Rows are points. To make a cloud, some directions were put in groups of two or more. Within a group, all points are equally far from the middle, so they leave a hole (a ring in 2 directions, a hollow ball in 3). The other directions are filled evenly. Then the cloud was stretched, turned, moved and blurred a little. Count the holes, and give their numbers of directions, smallest first.
In the rows, 128 means zero.

Cloud (15 x 2):
[[ 60 105]
 [156 183]
 [ 90 167]
 [158  88]
 [143 103]
 [ 91 137]
 [ 64 184]
 [148 161]
 [ 66 107]
 [ 93 186]
 [ 74 111]
 [108 150]
 [ 64 105]
 [ 63 152]
 [ 52 107]]
Holes: 0

Cloud, 21 rows:
[[104 172 152]
 [114 116 108]
 [149  98 189]
 [ 62  93  96]
 [168 154 176]
 [116 137  40]
 [155 149 142]
 [171 120  77]
 [ 30 119 130]
 [ 98 125  53]
 [102  70  47]
 [129  91 124]
 [156 105  80]
 [227 101 115]
 [100 123  86]
 [126 193  71]
 [174  98 169]
 [215 169 110]
 [179 148 144]
 [204 136 100]
 [187 130 123]]
Holes: 0

Cloud (22 x 3):
[[169  70 145]
 [146 159 185]
 [145 174 122]
 [168  96 213]
 [182 117 207]
 [122  90 213]
 [108 155 102]
 [140  98 218]
 [125 170 117]
 [104  64 168]
 [124 156  94]
 [ 87  77 168]
 [ 75  97 146]
 [ 83 144 139]
 [ 73 104 134]
 [ 74 114 161]
 [163  99 216]
 [142 159 183]
 [140 149 196]
 [121 171 136]
 [136  64 192]
 [112  79 203]]
Holes: 1 (3)

Cloud, 21 rows:
[[ 55 189 111]
 [123  83  56]
 [ 91 176 150]
 [206 161 128]
 [ 74 168 184]
 [162 193 130]
 [ 75 168  91]
 [113 136  99]
 [ 39 134 106]
 [140  56  45]
 [125  78 127]
 [177 175 114]
 [163  89 117]
 [142 136  52]
 [139 140 124]
 [119 104 132]
 [131 164 161]
 [193 137 163]
 [132  74  86]
 [155  65  42]
 [145 145 179]]
Holes: 0

Cloud (30 x 4):
[[152 123 220 122]
 [158 124 130  64]
 [168 105  92 143]
 [131 187 113 103]
 [ 83 130 218 125]
 [186 152 133 172]
 [143 159 145  53]
 [ 63 145 130  61]
 [ 69  70 114 147]
 [109 147 228  86]
 [ 66  72 104 132]
 [126 114 120  49]
 [ 73  74 121 160]
 [113 153 115  54]
 [124 172  97  99]
 [ 91 119  73 138]
 [169 153 197  84]
 [156 160  95 156]
 [ 70  63 110 111]
 [189 135 151 176]
 [ 78 159 101 108]
 [159 160 222 127]
 [ 52 114 116 139]
 [115 153 206  54]
 [101 113  78 164]
 [111 197 193  88]
 [ 45 133 163  91]
 [117 183 189 170]
 [157 184 115 138]
 [182 123 191 131]]
Holes: 1 (4)

Cloud:
[[ 52 109  76  86]
 [157 179  72 169]
 [145 119 140  68]
 [148 203 185 141]
 [126 175  64 159]
 [154  70 138 109]
 [142 170 223 107]
 [144 122  79 177]
 [159 108 161  62]
 [189 150  76 170]
 [159 192 131 202]
 [215 134 160 103]
 [ 66 185 141 112]
 [123 128 129 100]
 [121 134 191 184]
 [142 135  93 177]
 [ 36 153 119 130]
 [163 147  80 125]
 [ 82 165 101  85]
 [128 181  94 209]
 [ 91 126  79  86]
 [ 77 114 176 101]
 [180 143  84 150]
 [157 137 178 210]
 [160 159 160 131]
 [183 154 214 148]
 [169 152 166  85]
 [ 99 172 150  80]
 [171 127 222 166]]
Holes: 0

Cloud, 49 rows:
[[ 73 130 172 196 127 161]
 [126  69 196 135 128 166]
 [ 90 202  74 104 144 156]
 [ 92 164  40 156 128  90]
 [124  74  41 166 132 144]
 [146 185  47 191 162 154]
 [ 82 179  99  76 165 160]
 [ 46 106 196  89 136 133]
 [115 195 151 131  80 112]
 [ 76 146 238 138 159 151]
 [111 146 101  65 186 149]
 [181  98 144 201 155 123]
 [148 131 136 156  95 215]
 [187 132 128 215 170 141]
 [150 206  27 147 137 144]
 [ 81 201 216 120 135 129]
 [143 182 109 190 141  56]
 [164 162 163 104 102 167]
 [168 123 132 209 120  93]
 [107 125  83  70  87 169]
 [131 156  40  95 107 182]
 [ 92 181 171 126 121 191]
 [157 204 166  93 129 122]
 [189 121 162 155 124 184]
 [144 155 148 164 208 125]
 [147 204 172 125 111 151]
 [119  65 175 109 114 178]
 [115 155 101 157 108 217]
 [157 182 116 136 111  56]
 [ 89 191  72 102  99 159]
 [ 67 151 143 164 145 191]
 [136 166 139  86 202 119]
 [ 93 168 229 155 156 147]
 [212 120 106 200 147 151]
 [117 134 163 160  93  84]
 [104  69 137 127 133 212]
 [186 144 136  84 130 110]
 [ 46 124 135  98 174 138]
 [ 63 157 227 127 151 155]
 [156 172 140 129  81 169]
 [ 94 120 145 206  94 136]
 [156 149 119 186  68 144]
 [122 128  66  60 135 171]
 [ 55 152 112  54 144 124]
 [134 163 149 151 125  49]
 [ 88 141  68 204 138 162]
 [136 184 151  94 202 114]
 [136 200 195 159 144 148]
 [ 72 164 187 180 129 160]]
Holes: 2 (2, 4)

Cloud (47 x 6):
[[119 229 194 134 106 117]
 [113  89 173 115 142 173]
 [179  87 194 203 117 176]
 [106 147 165 114 180  78]
 [119  82  57 139 161  96]
 [130 206 130 137 184 153]
 [200 144 133 147 112  70]
 [ 93  29 125 143 136 133]
 [ 79 208 121  92 203 123]
 [213 105 109  53 149 139]
 [ 90 108  66 117  91 140]
 [ 75 185 181  86 141  98]
 [124 134 116 210 166 150]
 [101 173  96  88 114  56]
 [125  91 237 141 124  83]
 [106 200 122 173 106  62]
 [ 88  90 103 124 194 148]
 [153  86 132 129 148  51]
 [ 91 139  89 177  91 152]
 [134 184 215 138 154  94]
 [119 147 179 175 191  95]
 [112 131 136 103 176 194]
 [ 87 179 130 168  74 120]
 [124 115 180  65 105 134]
 [182  49 151 123 179 115]
 [189  20 147 129 164 131]
 [134 140 249 186 124  87]
 [126 206 148 170 107  75]
 [144  66 210 108 112 139]
 [148 147 181 131 128 203]
 [168 120 193  86 144  71]
 [145 124 195 152 189  93]
 [ 98 154 150 161 132 188]
 [164  65 136  77  99 157]
 [145 173 175 119 115 206]
 [121 162 188 168  94 155]
 [ 69  74 139 127 105  94]
 [113 185  83 186 159 113]
 [ 88  80  96 171  78 107]
 [147 153  99  83 133  70]
 [169 136 108 180 139 157]
 [140  71 141  91  88 133]
 [149  31 145 147 182 132]
 [ 84  98  90  83 113 148]
 [106 103 158 105  98  71]
 [105  87 212 131 120 115]
 [ 71 146 197 205 112 115]]
Holes: 2 (2, 2)
